Each row of a before or after table is a point. The points were changed in one or more steps. Then noise was added and the rows were shuffled. The steps act on columns, c1 being the first. Name the steps. A step turns or swaps two columns, mirrors them in a line or flattens them onto one, adds a multiple of one to another, or multiplies or shifts one. Angles are multiples of 10 degrees, from the lower column toward the higher: turns from -170 to 170, lines from 10 to 170 but not 90. Use the fewest steps. Two steps may share a column if one is a turn and the other turns, adds or multiplies; they go together, in the order done. Otherwise the lowest column goes first.
In the rows, 128 means zero.

Before, 13 rows:
[[126  89 115]
 [146 178  89]
 [130 155 105]
 [152 160 105]
 [ 81 135 120]
 [132  92 127]
 [136 151  89]
 [119 108 160]
 [108 174 105]
 [122 134 111]
 [ 78 101 171]
 [130  99 172]
 [ 99 143 111]]
After, 13 rows:
[[ 89 161 125]
 [137 141 127]
 [129 149 132]
 [156 240 112]
 [148 197 129]
 [154 215 141]
 [146 196  87]
 [ 97 166  72]
 [168 245 147]
 [147 200 101]
 [101 169 119]
 [166 206 141]
 [143 224 153]]
Steps: turn c1 and c3 by 100 degrees; shift c2 by 60

Before (11 x 8):
[[159  96 117 133 117  79 114 145]
 [ 87 123 142 153 147 108 131 157]
 [ 99 128 100 168 173 134 126 153]
 [111  88  98 140 136 165 179 161]
 [101 163 129 165 146 143 148 127]
 [146 110 149 125 129 110  82 142]
 [131 150 146 147 172 132 122 130]
 [108 154 131 118 177  97 131 111]
 [142 118  96  96  88 102 112 163]
 [147 128 124 104 134  85 116 177]
 [128  87  86  87 108 111 123 158]]
After:
[[115 117  82  81  97 148 151 126]
 [130 164 181 154 133 122 105 156]
 [142 150 179 139 167 122 132 145]
 [134 127 124  74 141 164 153 141]
 [139 127 100 134 159 122 129 176]
 [129  87  37 111 129 110  68 158]
 [121  88  24  79 111 142 139 116]
 [128 122 135 121 131 148 133 166]
 [128 109 123 114 135 129 178 135]
 [128  95  69 118 128 168 160 142]
 [140 154 169 134 166 159 134 108]]
Steps: flatten c1 and c5 onto the line at 70 degrees; add 1.5 times c2 to c3; turn c4 and c8 by 50 degrees; turn c6 and c7 by -160 degrees

Before:
[[152 105  83 130 147 148 148 124 147  94 150 139]
 [156 122 137 122 123  96  99 168 124 104 128 186]
 [143 120 124 120 120 120 109  95 105 132 163 113]
 [111 166  98  98 145 122 147 117 180 153 130 117]
 [160  95 115 154 148 159 128 163 167 115 136 126]
 [122 155 117 128 195 109 146 112 179 137 133 132]
 [ 97 161 101 134 172 134 163 132 144 150 123 129]
 [158  98 124 122 142 166  84 135 131  93 120 163]
 [126 185 122  91 169 124 152 126 141 154 171 123]
 [133  88 139  75 133 126 133 106 103 118 152 103]
 [111  96 173 100 100 147 118  88 115  90 170 131]
 [155 143 136 131 134 118  96 160 129  69 113 143]]
After (12 x 12):
[[107  96 116 160 146 152 166 110 166 103 137 125]
 [157  97 125 164 142 121 165 102 133  54 104 164]
 [108 187 123 123 168  90 114 127 143 178 173 124]
 [121 159 120 110 193 128 103 127 175 144 134 133]
 [110 105  83 148 148 128 123 105 147  62 149 138]
 [120 166  99 121 142 100 105 143 181 180 136 119]
 [ 98 161 102 135 173 136 104 158 142 174 122 130]
 [137 143 135 122 133 129 179 114 132  10 108 146]
 [127 121 133  95 124 121 185 114 125  79  96 185]
 [159  98 169 148 101 103  93 134 116  55 167 131]
 [156 121 125 122 122 122 114 101 105 137 170 112]
 [135  89 139 124 137  73 110 112 103 109 160 104]]
Steps: turn c1 and c8 by -70 degrees; turn c1 and c7 by 120 degrees; swap c4 and c6; multiply c10 by 2; add -0.5 times c12 to c11

Before (9 x 18):
[[ 96 129 126 174 123 111 111 127 138  85 105 195 161 164 150 161  80 109]
 [132  97 148 177 129 134 174  88  67 147 132 122 115 104 132 110 131 124]
 [125 133  91 168 107 114 140 123 127 147  80 140 108 166 157 156 147 157]
 [108 125 159 121 163 188 120 122  57 112 116 203 131 104 118  83 139 118]
 [105  86 170  98 183 119 121  87  93  96 130 133 183 120 106 148 155 122]
 [143 145 107 116  97 125 166 124 128 122 153 152  97 111 143 131  84 144]
 [ 96  79 126 107 115 120 104  91 141 118 140 122 108 178 139 112 159 124]
 [125 158 104  97 114 129 141  82 115 128 127 150 124 118 127 133  85  98]
 [113 140  96 125 138 147 193 161 101 132 136 120 123 108 160 147 165  87]]
After, 9 rows:
[[107 102 170  98 193 122 117 144  93  76 127 134  83 121 104  92 157 119]
 [126 137  88 168 105 157  99 184 127 158  79 140 146 165 158 122 145 113]
 [125 152 102  96 121  97 115 143 114 128 126 150 141 118 127 150  86 131]
 [113 121  96 126 123  86  72 222 102 134 138 119 115 109 160 165 164 147]
 [132  77 149 176 114 124 113 149  68 159 132 125 127 103 133 153 131 132]
 [ 95 146 125 176 162 109 113 186 139  59 104 194 140 165 151  98  83 113]
 [143 129 108 117  89 145 101 185 128 117 155 154 154 110 142 162  85 127]
 [ 96  90 126 108 103 126 156 151 141 112 141 123 139 179 140  97 159 120]
 [109 114 159 122 136 117 169 183  56 101 117 203  92 104 117 145 139 186]]
Steps: turn c7 and c16 by 130 degrees; turn c2 and c16 by 30 degrees; turn c5 and c13 by -80 degrees; swap c6 and c18; shift c8 by 60; multiply c10 by 1.6

Before:
[[110 137 131 150 147 103 143  97 157  76 128 106 109 168 113 147 141 120
   99  94 117 102 143 135  98 150 162  83 130 145 163 129]
 [127 100 146 152 146 129 131 130 162 140  96 131 131 132 123 102  89  89
  124 160  99  83 178 151 145 143 137 101 147 159 127 151]
 [137  85 134 144 142 113 110 143 123 108 107 133 150 137 159 100 165 125
  144 113 104 149 176 139 131 113 118  89 133 101 118 120]
 [145  97 135 109 115 108  96  80 142 135 125 122 117 153 133 125 104 126
  108 149 113  93 139 111 135  99 135 147 136 108 150 104]
 [ 80 123 128 166 118 111 106 122 118  87 148 100 151 107 148 108 156  80
  108 121 135 107 122  90 114 131  96 129 133 151 104 139]
 [117 114 170 154  96 128 131 102 150 127 151 116 147  91 103 146 120 154
  160  91 116 126 176 121 136 147 160 133 120 145 155 151]
 [122 155 111 152 100  86 144 100 112 134 110 148 146 111 150 121 109 144
  138 109 129 137 117 110 144 138 143 127 114 157 166 106]
 [143 106 182  93 126  91 127 124 109 132 111 156  77 112 131 116 119 131
  152 162 139 137 133 127 149  99  97 156 126 115 106 155]
 [ 80 147 161 101 158 145 126 138 110  95 144  99 119 124 118 159  89 127
  148 110 140 118 134 130  92 128 163 136 129 110 145  92]]
After, 9 rows:
[[  8 149 168 103 169 145 126 140 106 101 138  96 120 106 118 157 100 128
  146 112 140 116 145 114  92 131  94 136 129 112 147  18]
 [127 100 145 152 154 131 131 130 164 137  96 130 131 117 120  94 119  87
  123 160  97  83 177 146 144 145 115 103 146 158 124 198]
 [  8 124 127 165 109 111 109 121 115  83 149 100 147 167 147 109 158  79
  106 121 138 106  84 104 111 134 147 130 130 152 104 163]
 [115 152 105 148 109  86 146 101 107 134 110 145 147 137 148 123 108 142
  137 110 130 137  88 108 146 142 111 127 118 156 165  62]
 [ 84 139 134 151 140 105 144  97 158  77 129 106 111  77 113 145 169 114
   95  94 116 101 173 123 102 151 131  86 131 146 159 134]
 [100 113 182 153 100 127 134 102 150 126 152 116 147 139 102 146 125 153
  160  88 118 128 147 106 133 148  84 131 120 146 151 198]
 [172 104 196  91 131  91 127 125 110 131 108 155  77 158 134 115  89 134
  152 161 137 139 209 136 149  99 142 159 123 114 107 208]
 [169  98 133 111 126 110  98  80 145 133 120 122 115 106 132 125  73 124
  106 149 114  90 156 114 141  97 145 148 132 105 147  57]
 [147  80 136 146 128 114 111 142 124 107 108 133 148 128 158  99 150 125
  148 111 105 149 144 143 132 114 137  88 130 101 116 105]]
Steps: multiply c1 by 2.5; multiply c3 by 1.3; turn c5 and c17 by 20 degrees; add 1 times c26 to c17; add -1.5 times c13 to c23; turn c24 and c27 by 20 degrees; turn c14 and c27 by 140 degrees; multiply c32 by 3

Before (9 x 64):
[[128 127 146 102 140 125 124  88 136 119  89 172 147 118  99 135 174 145
  108 163 122 146 122 131 107 138 187 127  81 151 153 121 134 104 135 131
  131 107  94 177 134 153 156 119 167 114  86 131 155 103 169 157 177 137
  136 102 165 104  80 111 119 111 144 164]
 [146 143 133 134 133  94 129 158 155 167 151 170 153 111  80 148 135 119
  156 178 143 122  95 109 146 144 161 117 133 115  82 170  89 163 113  93
  152 136 133 141 145 149  77  80 107 127 142 141 164 105  97 112 169 148
  136 102  90 136 126 113  65 146 144 113]
 [186 131 106 108 140 130 151 128 154 152 170  99 105 176 156 142 116 105
  170 143 131 151 159  73 133 103 132 190 104 102 124 168 145 115 155 124
  101 142  87 109  91 169 118 121 117 129 169 154 103 102 157 173 163  84
  180 120 130  92 136  88 130 120 118 155]
 [153 174 138 137 135 160 157 168  81 121 108 108 142 161 116  77 151 154
  120 124 116 173 161  89 135 141 137 125 131 120 153 112 107 120 129 157
  142 148  92 171 130 145 164 144 131  94 147 100 156 148  95 149 106  92
  157 110 165  82 126 141 142 183 137 176]
 [133 147  90  99  98 113 186  84 160 123 123 154 120 178 152 153 175 177
  125 135 107 103 150 132  88 145 159 159 132  86 117 128 104 163 124  84
  130 126 117 174 136 132 127 104 168 159 164 144 175 163  94  95 150 145
  134 151 118  67 155  66 129 128 107 103]
 [150 125 122 129 132  84 144  90 102 172 130  90 114 149 166 108 173 138
  144 170 114 111  85 138 145 107 164 134 109 120  75 101 153 123 138 151
  100  80 157 144 132 174 135 129 159 130 150 138 116 106 151 124 117  87
  126 146 113 131 124  89 146 139 128 178]
 [118 140 112  99 143 122 174 146 127 136 167 151 156 156  81  88  98 109
  134 100 173  92 173 144  87 107 106 119 142 106 130 143 118 151 130 104
  145 117 106 140 130 167 108 101 121 103  88 166 175 134 138  92 112  95
  173  94 154 122 159 108 109 125 109 131]
 [132 149 152 103 119 113 159 135  92 192 100 140 102 148 150 137 108 173
  162 158 177 103  97 107 114 177 142 121 138  88  88 177 111 138 103 140
   94 105 103 181 113  87 161 144 105  83 170  98 150 157 134 122 104  92
  147 153 162 113 112 135 106 119 105 109]
 [108 139 174  74 161 161 177 139 130 152 132 130 116 173  93 120 124 148
  110 112 174 127 169 116 129 135 139 116 109 108  84  98 144 137 109 122
   93  72 106 141 146  98  95 145 104 164 164 176  96 104 161 137 151 163
  131 161 134 114 129 147  94 184 127 122]]
After:
[[154 175 138 137 135 160 156 168  81 116 108 108 142 159 116  77 152 154
  120 124 116 173 160  90 135 119 138 146 154 120 152 111 108 119 130 157
  118 147  38 172 131 145 163 145 131  94 148 100 156 147  95 150 107  91
  105 109  94 122 132 141 142 185 137 176]
 [118 141 112  99 143 122 176 147 127 147 167 151 155 156  82  88  99 109
  135 101 173  93 173 143  89 139 107 159 132 106 130 144 118 150 129 103
  139 118  73 141 131 168 108 100 122 104  88 167 177 135 138  93 112  94
   94  95  97 134 145 109 109 124  96 133]
 [128 126 147 101 142 125 124  88 135 120  89 172 145 118  98 135 174 146
  107 163 123 146 122 132 107 117 188 131 174 151 154 121 135 104 136 133
  121 106  42 177 135 154 155 119 167 114  84 131 157 103 169 156 178 137
  123 102 119 123  95 110 119 112 167 163]
 [185 132 106 107 141 129 150 129 155 148 168 100 104 176 156 142 116 104
  169 143 133 150 159  73 134 156 131 100 137 103 123 169 145 114 153 125
   91 141  25 108  90 168 118 122 117 128 170 153 103 103 157 174 161  84
   51 120 138 107 130  88 130 120 113 155]
 [108 140 175  75 162 161 177 140 131 117 131 129 117 174  92 121 123 148
  108 111 173 126 169 115 129 151 139 140 135 109  83  98 144 136 109 122
   97  72  76 142 146  98  95 145 104 163 164 176  97 103 161 137 151 163
  131 161 134 110 129 147  95 183 127 123]
 [146 143 133 134 132  93 130 159 155 105 151 170 153 112  81 148 134 118
  156 177 141 122  95 109 146 164 161 142  94 115  83 171  90 163 113  94
  149 135 140 141 146 150  78  80 105 127 143 141 164 105  98 114 170 149
  127 101 158 140 134 113  65 146 144 112]
 [149 126 122 128 132  84 144  91 104 140 131  89 113 149 166 110 172 139
  144 169 115 111  85 138 145 176 164 122 127 120  75 102 153 124 138 153
  108  79 201 145 132 173 136 130 159 130 150 138 117 106 152 125 116  87
  126 145 151 118 125  89 146 141 131 179]
 [134 148  90  98  98 112 186  86 161 112 124 154 120 178 152 152 175 176
  126 134 108 102 149 132  87 119 159 105 137  87 118 127 104 163 124  85
  103 127 101 174 136 132 127 104 169 159 164 142 175 163  94  95 150 146
  105 150 133 113 141  67 129 129  97 102]
 [132 147 152 101 120 114 159 136  92  69  99 140 101 148 149 137 109 172
  162 157 178 102  98 107 113 184 141 143 152  88  86 178 110 138 103 139
   97 106  67 181 113  86 161 146 106  83 170  98 150 157 133 122 105  93
  115 154  93 109 102 134 106 121 117 109]]
Steps: turn c10 and c26 by 100 degrees; turn c28 and c55 by -150 degrees; turn c29 and c57 by -150 degrees; add 0.5 times c50 to c29; flatten c37 and c58 onto the line at 30 degrees; multiply c39 by 2.5; turn c59 and c63 by -30 degrees
